Every row gives one point. Two turns around zero, p and q, are shown by what they do to some points. Where does a point land after both, in the order given? Backwards means that the second turn is done in reverse. Each puzzle has new turns, and all numbers are rounded.

Turn p:
[-22  11] => [-24   2]
[-26 -10] => [-21 -19]
[48 -1] => [45 16]
Turn q:
[-25   8] => [-1 26]
[-13  23] => [17 20]
[ 5 15] => [16  0]
[ 34 -46] => [-32 -48]
Where do these land?
p, then q: [ -6 -33] => [-29 -17]
p, then q: [ 30 -17] => [  7 -34]
q, then p backwards: [-28   9] => [10 28]
q, then p: [ 4 41] => [34 24]

Turn p:
[-17   9  -9 -17] => [ -9  -8 -18  17]
[-23  -3   6 -12] => [  1  10 -22  12]
[ -1   8  10 -22] => [ 12 -13 -18   4]
[ 12   6 -16  48] => [-13  11  50   2]
[ 2 -1 13 -7] => [13  0 -7 -4]
[ 27 -19  -5  10] => [ -5   0  15 -31]
Turn q:
[ -2   3 -43   6] => [-16  13  17 -34]
[ 19  -9   1 -14] => [-15  -9  11  15]
[ -7   1 -20 -14] => [-11 -10   5 -20]
[ 6  2 16  3] => [ 4  2 -7 15]
[ 7 14 21 -8] => [ -5  -4 -20  17]
[-24 -12  24  28] => [44  9 -4  5]
Where do these land?
p, then q: [  0   4 -18  22] => [ 22  -3 -17   5]
p, then q: [ 3 -7 19  1] => [-19   1  -3   7]
q, then p backwards: [ 27   9   6 -26] => [-16  11 -33  -8]
p, then q: [ -2 -10   2  13] => [ -4  -1 -16   1]
p, then q: [-15 -15  -9 -13] => [ -2   0  -1 -26]
p, then q: [ 11   7  23 -27] => [-23   0  30   6]
q, then p: [-23  13 -23  29] => [  9 -42 -15   6]

Turn p:
[-15   2  24 -15 -30  -9] => [ 7 40  3 18  5 -4]
[-10 -29  14   7   7  25] => [ 16  10   0 -24 -23  19]
[-17  25  -2   1  -4 -31] => [ 10   0 -14  22  26 -21]
[ 11  27 -42   9  14  26] => [-14 -51  -1  19 -20   2]
[ 41 -21  20  20   1 -35] => [ -6   5  35 -37  38 -10]
[-17   0 -26  16   0  28] => [ 16 -25  -5  13 -21  23]
[  9 -26  -6  -1  -2 -14] => [ -7   4   3 -15  19  18]
[ -2  22  18 -36  13  11] => [-22  17 -20   5 -24 -26]
Turn q:
[ -6 -10   0  29 -14 -20] => [ 15  -5 -27 -13  20   6]
[-11  -9 -19  30  -7  14] => [ 20 -12  10 -23  24  -2]
[ 23  12  25 -21  38  20] => [  2  -9  21  39 -39  -4]
[ 11  48  27 -41   8   7] => [-24  17  17  23 -49  29]
[  7 -16  -9   7 -35  -3] => [ 8 25 -8 -8 29 -1]
[ 11   0 -25   7  -4 -13] => [-10  -7  -2   4  28   6]
[-34 -25   1 -10  15  -6] => [-10 -11 -12 -22 -12 -34]
Where do these land?
p, then q backwards: [-44 -10  15  19   6  10] => [ -1  -8  40  30 -12   6]
q, then p: [ 12  -9   5 -18  24  40] => [ 19  25  28  -8  22 -20]
p, then q: [  5  28 -34  15  -3 -16] => [ 23 -26 -19   2  11 -27]
q, then p: [ 23 -14  11   7  -7 -32] => [  4 -43  -1   3   6   9]
q, then p: [ 22  -5  -4 -14 -11  34] => [ 12   6  15  -6  -1 -40]
p, then q: [-44  -2 -13   5  -3 -33] => [ -1 -37  24  26  25   2]
q, then p: [ 26  11  19 -14  -6  -4] => [ 19 -17  19  16 -10  -6]

Turn p:
[ 11  25   0  -3  -3  23 -18  10 -29] => [-20 -17   2  -9 -22  11  13  -6  31]
[-19 -12   0  15   0   3  26 -12   1] => [  9  28  13  -1  18 -14   6   0   0]
[  6  11  15   6  -1 -22  -3  19  -2] => [-12 -20 -10  -5  11   3  15  -4 -16]
[-17  17  -5   4  23 -16  32 -20 -25] => [-20  31  -2   6  39  14   9   0  17]
[-15 -16  -1  12  -9 -16 -10   5  -9] => [ 23 -10   8  -4  15   7  13   2  -3]
[ 14  -2  18 -15   8  13  -4 -13   4] => [ -9   8 -10  12 -24  -1   1  15  -2]
[-40   9   0 -25 -11 -13  -7   7  48] => [  8 -10 -10 -31  18 -18 -40  35 -18]
[-12  -8  -6  -7  34  30  -1  -7  11] => [ -7  30  20  -8 -20  14 -18  13  -3]
[ 14  22 -24  26 -21  10   0  14  -6] => [ -1 -14   0 -17  -3  -9   2 -42  18]
[ 31 -45  16 -26  -4 -22  -5  18 -28] => [  6 -35  14  57  -5  10  19  11 -16]
[ 14  -7 -17   3 -10  11 -34   1  13] => [ 23 -16  -5  -7 -29   8 -15 -11   1]
[ 12   5   5  10  -7  -1  22 -22  23] => [  1  24 -21   5   1 -24  -4 -11  -9]
Turn q:
[-17 -15  13  12 -10 -23   6  -1 -25] => [ 18 -25  -8  15   1  21 -18   8   7]
[-15  13  26 -25 -15  12   9   7  20] => [ 11  15  -9  -8   4 -25   7  14  35]
[ 10  -9  -5 -31  13 -18   2  10 -29] => [ 14  12 -10  23 -13  -3 -27 -26  -6]
[  0  11 -10  35 -16  -4   9  18  -9] => [ 17 -12  10   9  -3  23  28  12 -11]
[-21  15 -12  12 -26  18  -7  22  25] => [ 3 20  5 -8 -2  3 29 42  1]
[-12 -25  15  -4  15 -10  26   8 -27] => [ 28 -25   3  19   1 -12 -29  -4  -2]
[ 26   6  12   1  22  17 -22  -3  11] => [ -7   8  -1 -36   5  -8   5 -24 -12]
[ 14  -2   5  -5 -23 -14  33 -22  14] => [-12  -7   7  26  26  -2  11 -10  30]
[ 10 -16  -8  23  -8 -15  -7 -22   3] => [-21 -14   4   3  19  27  -4  -2  -6]
[  1 -36   7   6  10  22 -21   2   0] => [  0  -2 -10 -21  22  -8 -20   9 -29]
[ 17  31 -28 -12  17  10 -12 -28  -6] => [-39   7  -7  -2 -29  -6  15 -27 -10]
[-11  29 -13 -10  23   6 -16   9  24] => [-12  24  17 -23 -31 -10   6   5   3]
Where do these land?
q, then p: [ -7 -10 -30   7  15 -17  11   2 -16] => [ 17  -5   6 -10 -10  -3  37  -1   8]
p, then q backwards: [ 23 -10  11 -18  17 -17   5   9  28] => [ -3 -25 -32   0   6   9  -7  -5 -26]
p, then q: [ 33 -23  10 -10 -17 -20   1  14   3] => [  4 -31   2  15  18  25  -7   0 -23]
q, then p: [-17  17  -7  19   2  34  -3  13   4] => [-17 -23  16  22  22 -17   4  -1   1]
p, then q: [-12  15  31  13   4  12   2   0 -10] => [ 13   5  10  23 -11 -18   2   7  20]
q, then p: [-35   1  27   0  -5  24 -22   4   6] => [ -9 -39  11  11   3   3 -34   0  -9]
q, then p: [ -4  20  -7 -17   5   7  -9   7 -11] => [  5 -12 -13  -1  11 -14  -5 -11  17]
p, then q backwards: [-28  25  24  14 -19  -3  -8   3  18] => [ -7   3  26   9   2  40 -19  -1  12]
q, then p backwards: [ 12 -14 -24 -13  -4  -6  28 -18  -6] => [ 26  -9  -5 -16   1 -10  31   7 -10]
q, then p backwards: [ 35 -21 -37   5   3 -14  -4 -35 -16] => [ 39   9 -10  -4  34 -27  22  25  -1]

Turn p:
[ 25  -2 -16 -23 -33  12   6  -3  27  29 -13 -41] => [-17 -38 -29  -4 -17 -11 -39  24  -9 -23 -10 -18]
[-25 -27  10  23  -7 -39 -31  39  -8  11 -10  31] => [  7   1  22  11 -33  15  62  -5   7 -29   9  21]
[ 18 -17 -17  40 -25  10 -23 -15 -20  -2  13  19] => [  1  41 -41  -8 -19  -7  21  -7  -3  -9  22  -2]
[-43  -5  -7   0   3  13  -8   5  31 -40  11   3] => [ 28  15   9  10  24 -29  11  13  19  -8 -35  19]
[  3  -9  -6 -26  28 -13  -6 -23  11   6  29  23] => [-12  -5   3 -28  26  -3   1   5  -3  12  15  43]
[ 26  28  14 -20  39   7  15  -2  17  29   6  16] => [-26 -33   8  -1  37  10  -6  11   2  30  30  -4]
[-30 -31  28  44   9 -12  14  15 -16 -36 -15 -16] => [ 49  24  21  33 -38   8  13 -11   7  23 -19   7]
[ 12   5  -4 -14  23  26 -41  29 -41 -31  23 -40] => [-36  34  28  28 -12 -48 -30 -35  11  -2   6   4]
[  5 -34   4  20  18  11  -2  -5  18  17  -7   3] => [ 10   0 -11  14 -15   4   2  34   7  10  22  18]
[ 31  22  -1 -22 -13  12  24 -18 -13 -35 -21   4] => [ -1  12   9 -34   8 -12 -19  -1 -20  23 -11 -45]
[ 15  33 -40 -11  -9   2 -28 -22  -2 -27 -19 -40] => [ 11   9   0  -6  13 -41 -43 -16 -30 -36   6 -24]
[-27  16  36 -26  14   0  27   1 -20  32 -11  26] => [-24  -8  29   2  22  60   7   5   1  16 -12  -2]
[-14  13 -31 -16 -16 -15  28  24  -5  24 -16   0] => [  3 -28   8 -20  -2  26  -8  -8  26 -32  -7 -21]
[  5  10  30  29 -30 -12  25 -25  20  24  30  11] => [  4 -22 -56   3   8  26  25  -8 -16  26 -14   4]
Turn q:
[ 14  14 -19  28  28 -30 -23 -18  40  -2  29  21] => [ -9  -3 -19  20  26 -16  37 -11 -44  31 -11 -27]
[  4   4  27   2   8 -18 -10 -18  -8 -28 -23  25] => [-15 -10 -27   1 -34   0  24  -2  18  10   8 -16]
[-12  20 -10 -21 -31 -22 -14  37   5 -17  -9  27] => [ -8  11  18   1  -4   7  41 -39  10 -16  26  19]
[ -5  22 -33  25   7  11  -8  -5  -9  30   1 -33] => [ 10  -6  22  14  28 -38 -13  26 -15 -20  -1  -8]
[-33  32 -24 -15 -39  36 -14  -1 -15 -26  31   6] => [ 20  13  58  19 -12  -1 -13 -44   7 -11  16 -28]
[-11 -22  10  -1  32   2  -9 -27 -27  -2 -13  -4] => [  4  -5  -5  -5 -37 -17  -6  31   8  18 -19  -4]
[ -7 -30 -11  30   4   8 -12 -30 -20 -28  13 -39] => [ 23   7  -8  52 -17 -18 -31  17   7  14 -23  -6]
[ 22 -15  32  37  20  -8  -1  23 -28  10 -12  24] => [-28  11 -49 -16 -27 -19  -9   9 -19 -13  12  12]
[ -1  10  11 -24 -31   3 -20 -13 -15  21  36  29] => [ 38   4   7 -33  -8  -8  -1 -39  -9  11  23 -14]
[ 21 -38 -24  16 -23  16 -28  -6   4 -18 -15 -24] => [ 21 -31 -10  48  -8  -3 -18  -9  -2  -8 -15  30]
[ 11 -21 -16  14  -4  -5  29 -14 -27   6 -15 -13] => [ 24   5 -16   8 -10   9  -9  36  -2 -26  -9   4]
[-18 -22   1 -27  26  -7  -9  16  35  -9  40 -19] => [ -9  24  17   0  24   6  -2 -16   0  50 -34  19]
[ -7  -2  32 -16 -28 -16  37   0  32  33 -23 -29] => [  6  -9  -8 -22  44  35  -7  28  34   8  31  20]
[-15  21  10 -34  11  17  43  29  47  10 -19  34] => [-48  -7  31 -41  18  56  16  -1  -5  -1  10   1]
[ 36  26  14 -14  20  15  37  27 -14  22 -20  -5] => [-28  -3 -11 -47  17   5 -11  12  10 -47 -14  -3]
Where do these land?
p, then q: [ 17 -25  38 -38   5 -16  17  -2  24   4 -20 -36] => [ 14  -3 -15 -15 -33 -13 -14  -3  -1  -1  32  59]
p, then q: [  1 -12 -20  36  14 -20  32 -28  17  25  -1 -20] => [ 24 -22  -9   5   0  -4 -12 -35 -44 -12 -30  10]
q, then p: [ 14 -31  15  13  26 -44   4  22  -7 -23 -17  17] => [ 22   2  -9 -28  21  22   7  -2  35 -33  -9 -32]
q, then p: [ 33   0 -20 -19 -22 -17   2 -15  29 -12 -27  -7] => [ 26  11  -7 -11 -13  -7 -14  37  25  31  15  -3]
p, then q backwards: [ 16   9 -20  34  31 -13  17 -28   5  40   2   6] => [  4 -10  30  16 -55  -8  12 -12  23  21  -6   9]
p, then q: [  7  -2 -16   6 -26  27 -32   2  12 -32  19 -23] => [  4  10  -7  28  10 -14  56  10  12 -12   8  -3]
p, then q: [-12   8  -1 -24 -15 -35 -16  18 -33 -36 -15 -24] => [ 15 -18 -29   1 -26   1   3   3  55   9  20 -20]
p, then q: [ -7  -2 -13 -19 -32  24  19  32  -1   1 -28  37] => [-29  -2  22   6  29  27 -13   2  44  -2  -7  23]
q, then p: [ 11   7  26   0  31  19  14  20 -17  24   1   2] => [-13   1  38  -8  11  -8  -2  -4  -6 -33 -21  12]
p, then q: [13 17 16 -4 22  2 37  7  4 -1 43 26] => [  5 -15  17 -33  19  10  -1  36 -29  30  -8   5]
q, then p: [-40  32  -6 -38  -6  22 -37  36  10 -26  23  14] => [  2  -6 -16  16  28  41   5   7 -57  32 -31  22]
q, then p: [-15 -28 -13  29  19  27   0 -21 -32   2 -24 -22] => [ -3   0   5  17 -43 -18  45 -11   1 -27  -2 -16]
q, then p: [-27  24  48  12   7  -4 -14 -29  10 -16 -19  22] => [ -4 -31 -37  14  -9  11 -16  -5  22 -22 -30  34]
q, then p: [ -1  21 -10  23 -25  12  -8  18   1  19  34  12] => [ -8  21   1   0  12  -2 -12 -40 -24  17  12  21]
q, then p: [-10 -17 -25 -11 -30  17 -34 -32 -22  30  31  -4] => [-33  -9 -13 -16 -36  -8   9 -13 -44  23  34  -2]
